Each point is reached from the start by the listed moves, each made 0, 1 or 2 times, or once backwards (-1), plus a little noise. Say if it took an odd or an even number of moves. Then give how often each move was made.

Moves:
(1): [-0.5  0.3  5.2  1.2]
(2): [ 5.6  1.1 -8.1  0.5]
Start: [ 0.9 -3.3 -0.3 -0.5]
Points:
[-5.0 -4.3 13.6  0.1] => even (1, -1)
[ 5.6 -1.6  1.6  2.2] => odd (2, 1)
[ 0.0 -3.4  5.1  0.9] => odd (1, 0)

Moves:
(1): [ 6.7  3.0  1.0  1.4 -4.9  2.6 -4.8]
(2): [ 0.8 -2.1  4.3 -0.8  0.5  2.5 -1.5]
(3): [ 3.1  0.5 -0.1  1.3  1.2  1.1 -0.5]
(4): [-1.9 -0.6  2.3  2.1 -1.4 -1.8 -1.2]
(5): [-0.2  1.4  0.6 -0.2  3.3 -1.2 -1.0]
(6): [ 4.3  3.4 -3.5  0.3 -1.0 -5.0  0.9]
Start: [ 1.1 -0.6  1.0 -0.1 -0.9 -0.6 -0.9]
Points:
[ 2.4  0.9 -6.0  4.3  0.0 -9.1  5.1] => odd (-1, -1, 2, 1, -1, 1)
[ 13.6   3.1  12.2   4.4 -14.5  -0.1 -14.2] => even (2, 2, -1, 2, 0, 1)
[-3.2 -5.4  3.8 -0.5 -3.2  5.7 -0.5] => even (0, 0, 0, 0, -1, -1)

Moves:
(1): [ 1.9  0.0 -0.2 -1.7 -3.1  2.6 -1.0 -1.4 -0.2 -0.7  2.2]
(2): [ 1.2 -3.0 -0.3 -1.1  0.3 -0.3  2.3  0.2  1.4  2.3  1.5]
(3): [ 1.5 -2.1 -2.8  1.3  0.3  0.6  0.0  0.3 -2.6  0.6 -1.7]
(4): [ 1.6  1.0  1.7  0.7  0.3  0.2  0.3  1.0 -0.2 -1.6  3.1]
(5): [-0.6  0.2  1.9 -0.4 -0.8 -0.5  2.0 -2.0 -1.7 -0.6  0.2]
(6): [-2.3 -0.1  0.2  1.2  1.1  2.4 -0.1 -0.4  0.3 -0.3  1.4]
(7): [ 0.7  1.0  2.4  2.3  2.4  0.5 -0.6  1.0  3.1  3.4  0.8]
(8): [-0.4  1.2  1.1 -1.0 -0.8 -0.3  0.5  1.5 -1.2  0.8 -0.5]
(9): [ 0.7 -0.3  0.7  0.2 -1.7 -5.0  0.6  0.8 -0.8  3.4  1.2]
(10): [ 0.4  1.6 -3.1  0.9  0.5  0.4  1.7 -1.2  1.8  2.5  1.3]
(11): [-1.1  0.1  0.0 -0.5  2.1 -1.0 -1.3 -0.8 -0.8  0.3  0.7]
Start: [ 0.0  0.7  0.4 -2.2 -4.9 -1.2 -1.3 -0.2  2.6  0.4  0.7]
Points:
[  1.5   0.0   5.7   4.5   2.8 -10.9   0.0   9.9   4.8  18.3   6.3] => odd (-1, 1, 1, 1, -1, 1, 2, 2, 2, 0, 1)
[  2.5  -1.1   6.2   2.1  -4.8 -13.5  -2.7  -0.4  -5.6  11.2  -4.7] => odd (0, -1, 2, -1, 2, -1, 2, 0, 2, -1, 1)
[ 4.3 -1.1 -2.4  4.0  1.0 -5.8  4.6  4.4  7.6 18.8 17.0] => odd (0, 2, 1, 2, -1, 2, 1, 1, 2, 2, 1)
[-1.8  1.3  6.0  2.6  5.7  2.7  2.6 -0.2 15.7 12.0 15.3] => even (0, 2, -1, 1, 0, 2, 2, 0, 0, 1, 1)
[ 5.4 -7.2  3.9 -0.8 -4.7  2.3  3.8  4.5  1.4 -0.6  7.9] => even (0, 2, 1, 2, 0, 1, 0, 0, 0, -1, -1)
[ 3.6 -5.7  8.8  2.4 -1.9  7.7  0.2  1.7 12.1  5.1 12.1] => odd (1, 2, 0, 1, 0, 2, 2, -1, 0, -1, -1)

Moves:
(1): [-0.3  0.9  1.3 -0.8  0.2 -2.1 -1.3  2.2 -0.8 -0.1  0.7  1.1  1.6 -1.4
  1.3  1.4 -0.4 -0.1 -0.2 -1.4  1.5]
(2): [ 0.4  0.1  1.3  0.5  0.4 -0.3  1.6 -1.1  0.0 -0.5 -1.2 -0.8 -0.5 -0.5
 -0.2  0.5  2.0  0.3  0.7  1.2  0.5]
(3): [ 0.7 -0.1 -0.1  0.1  0.1 -1.4 -0.8  0.1  0.5  0.3 -0.3  0.9  0.3  0.1
  0.4 -0.1 -0.2 -0.4  0.7  0.6 -1.0]
(4): [-0.7  0.0  0.6  0.2  0.2 -1.7 -1.0  0.1  0.5  0.9  0.5  0.1 -0.4  0.6
  0.4 -2.5  1.4 -0.8 -0.4 -0.6 -0.7]
(5): [ 1.7  1.5  0.4  0.5 -0.9  0.0  1.3 -1.6 -2.5 -4.0  0.7 -0.8  0.9  0.2
 -1.2  3.9 -0.5  0.7 -0.4 -0.8  1.4]
(6): [-1.5  1.6  1.1 -0.6  2.1  1.3 -0.9 -2.2 -1.0 -0.3  1.6 -1.6 -1.4  4.2
 -0.3 -1.3 -2.2  2.7  0.5  1.0  1.2]
(7): [ 1.1 -2.5  2.5  2.9  0.2 -0.9  0.8  2.8  1.6  1.6  1.7  0.2 -0.2  0.7
 -0.7 -1.0  0.6  1.8  1.4  1.8 -0.9]
(8): [ 0.3  0.9 -1.5 -0.2  0.4  1.4  0.3 -1.3  1.8  1.3  0.5  0.8 -0.1  0.5
  1.0  1.1  1.1  0.3 -0.2  0.5  1.0]
(9): [-0.6  1.5  0.5  1.3  2.6  0.7  1.0 -2.4 -0.5 -0.2  0.4  1.0  0.6 -2.0
 -1.0 -0.9 -0.2  0.9 -0.1  0.9 -2.2]
(10): [-1.7  0.9 -0.1 -0.1  0.8  0.3 -1.1 -1.5  1.7 -0.4 -1.9  0.4  1.1 -1.2
 -0.1 -0.6  1.6 -2.4 -0.3  0.2  0.2]
(11): [ 0.5 -0.2  0.4  2.3  2.6  0.8  0.2 -1.4 -2.2 -2.0  0.7 -0.9 -1.0  2.0
 -0.3  0.6  0.2  1.3  1.3  1.6  2.1]
(12): [-0.4  0.4 -0.9  0.6  0.4  0.3 -0.4 -0.5 -0.4 -0.3 -2.3  2.4 -0.4 -0.5
 -0.2  2.0  0.2  1.1 -1.0  0.9  0.3]
(13): [-1.4  3.2  0.8 -0.1  1.1 -0.7 -0.9 -0.4  2.6  4.3  0.3  0.4 -0.2 -1.2
  1.0  2.5 -1.3  0.4 -1.1 -1.3 -0.3]
(14): [ 1.5 -1.9 -1.5 -1.2 -0.8  1.3 -1.3  0.0 -0.9 -0.7  1.0  0.1 -1.0  0.8
 -0.5  0.6 -1.0  0.6 -0.9  0.2 -0.5]
(15): [ 1.1 -0.7  0.3  0.8 -2.7  0.9  1.3  0.4  1.2  1.6  0.1  1.3 -1.2 -0.5
  1.0  2.5  2.3  2.2  2.3  0.0  1.1]
(16): [-0.7  0.6  0.7 -1.0 -0.7 -1.0  0.6  2.1  1.5  1.3  0.6 -3.6  1.4 -1.8
  0.2  1.2 -1.2  1.8  0.9 -3.0  1.6]
(17): [ 3.3  0.9  1.1  1.9 -1.0 -0.8 -0.5 -2.0  0.2 -0.5  0.2 -0.3  3.5  0.0
  3.0  0.0  0.5 -1.1 -0.6  0.3  1.6]
(18): [-0.5 -2.9 -0.3  0.9 -1.5 -1.6  0.9 -2.2 -2.0 -2.5 -0.1  0.4 -0.3 -1.7
 -0.5  3.6  0.3 -0.1  0.7  2.1  0.7]
(19): [-1.8  0.8 -1.1 -1.4 -0.2  2.5 -0.7  1.8 -2.9 -0.4 -0.5 -1.2  0.8  2.2
 -1.9 -0.2  0.1  0.8  0.0 -0.9  0.0]
(20): [ 0.6 -4.4 -2.4 -3.1 -0.5  1.6 -0.5 -1.2  0.4  0.9 -1.4  0.8  0.6 -0.7
 -2.0  0.4 -1.1 -1.3 -1.4 -1.2 -0.3]
Start: [-3.0 -1.9 -0.3 -2.8  1.6  0.8  0.5  0.4  0.9 -0.6  3.2  0.2  0.5 -0.2
 -2.2 -1.4  0.5  2.6 -0.2 -0.2  0.0]
Points:
[-18.6   9.4   3.6  -6.5   6.2   1.3  -7.7   2.2   9.6  13.4   2.1  -3.6
  -8.0   7.0  -0.6  -2.0   3.3   9.9   1.7  -2.3   3.2] => even (0, 1, 0, 2, -1, 2, 0, 0, -1, 2, 0, 1, 2, 1, 1, 1, -1, 0, 1, -1)
[-11.5 -17.3  -2.2  -9.6   6.9   4.7   2.2  -8.7 -11.9  -4.2   3.1  -4.6
  -6.7   7.9 -17.3 -12.8  -0.6   8.1   4.8   7.4  -9.3] => odd (-1, 2, 2, 2, -1, 2, 0, -1, 2, -1, 0, -1, -1, 0, 0, 0, -1, 2, 2, 2)
[  5.6  -2.6  -0.3   3.4  -6.7   2.2   0.9   1.7 -14.0 -15.3  10.4  -8.7
   4.1   7.0  -2.5  13.5   2.4  15.1   9.2  -2.0  11.2] => even (0, -1, 2, 1, 2, 0, 0, 0, 0, 0, 2, 0, -1, 2, 2, 2, 1, 1, 2, -1)
[ -6.7 -11.8  -1.6  -3.4   0.4   0.3   0.4  -6.5  -1.3  -6.5  -1.7   8.0
   4.2  -5.4  -7.6  -1.1  10.0  -3.9  -0.6   7.5  -2.7] => odd (1, 1, 0, 1, 0, 0, 1, 1, 1, 2, -1, 0, -1, 0, 0, -1, 0, 2, 1, 1)
[ -4.3  -1.3   0.1   3.2   9.3   9.9   1.7   2.7  -3.7  -3.1   2.9   1.8
  -2.3   9.6 -13.4  -5.0   1.8   7.8   4.2   7.3  -7.0] => odd (-1, 0, 2, -1, 1, 0, 2, 0, 1, 1, 1, 0, 0, 0, 0, -1, -1, -1, 2, 0)
[ 10.5 -16.2  -3.9  -5.8  -3.0   5.3  -1.4  -4.7 -22.4 -19.4  -0.5   3.5
   8.1   3.7  -7.3  12.1  -1.1   4.3  -2.5   5.0   7.3] => even (2, 2, 1, -1, 1, 0, 0, -1, 0, -1, 1, 1, -1, 2, 0, -1, 2, 1, 2, 2)
[-2.8  4.9  2.9 10.5 13.1  1.1 -1.3 -8.0  0.9 -0.9  4.1  9.2  1.3 -0.5
 -7.0  6.2  7.6  4.6 -2.1  6.7 -3.7] => odd (0, 0, 1, 2, 2, -1, 2, 1, 2, 2, 2, 1, 2, 1, 0, -1, 0, 0, 1, 0)
[ -7.6 -20.1   1.8  -1.0   4.2   0.2  -5.6   0.6  -8.8  -7.9  -0.1   0.8
  -1.4   6.1 -10.8  -5.3   7.6   4.9   3.8  11.0  -0.1] => odd (1, 2, 1, 2, -1, 1, 2, -1, 0, 2, 1, 1, -1, 2, 0, 0, 0, 2, 2, 1)
[-11.9 -14.9  -6.7 -14.2  -4.9  -4.6   0.6   9.2  -5.6   0.1  -3.4  -3.2
   4.8 -10.1 -13.6   5.4  -4.5   1.3  -2.7  -8.9  -3.9] => even (0, 0, 1, 1, 0, -1, 0, -1, 0, -1, -1, 1, 0, -1, -1, 2, -1, 2, 2, 2)
[  0.4 -11.1  -0.6  -9.2  -3.8  -2.5  -1.0  -2.0 -13.5 -12.7   7.8 -10.9
   5.9   8.4  -5.1   3.1   0.6   3.8   0.0  -1.1   8.8] => even (1, 2, 1, 2, 1, 1, 0, 1, -1, -1, 0, -1, -1, 1, -1, 1, 1, 2, 2, 1)
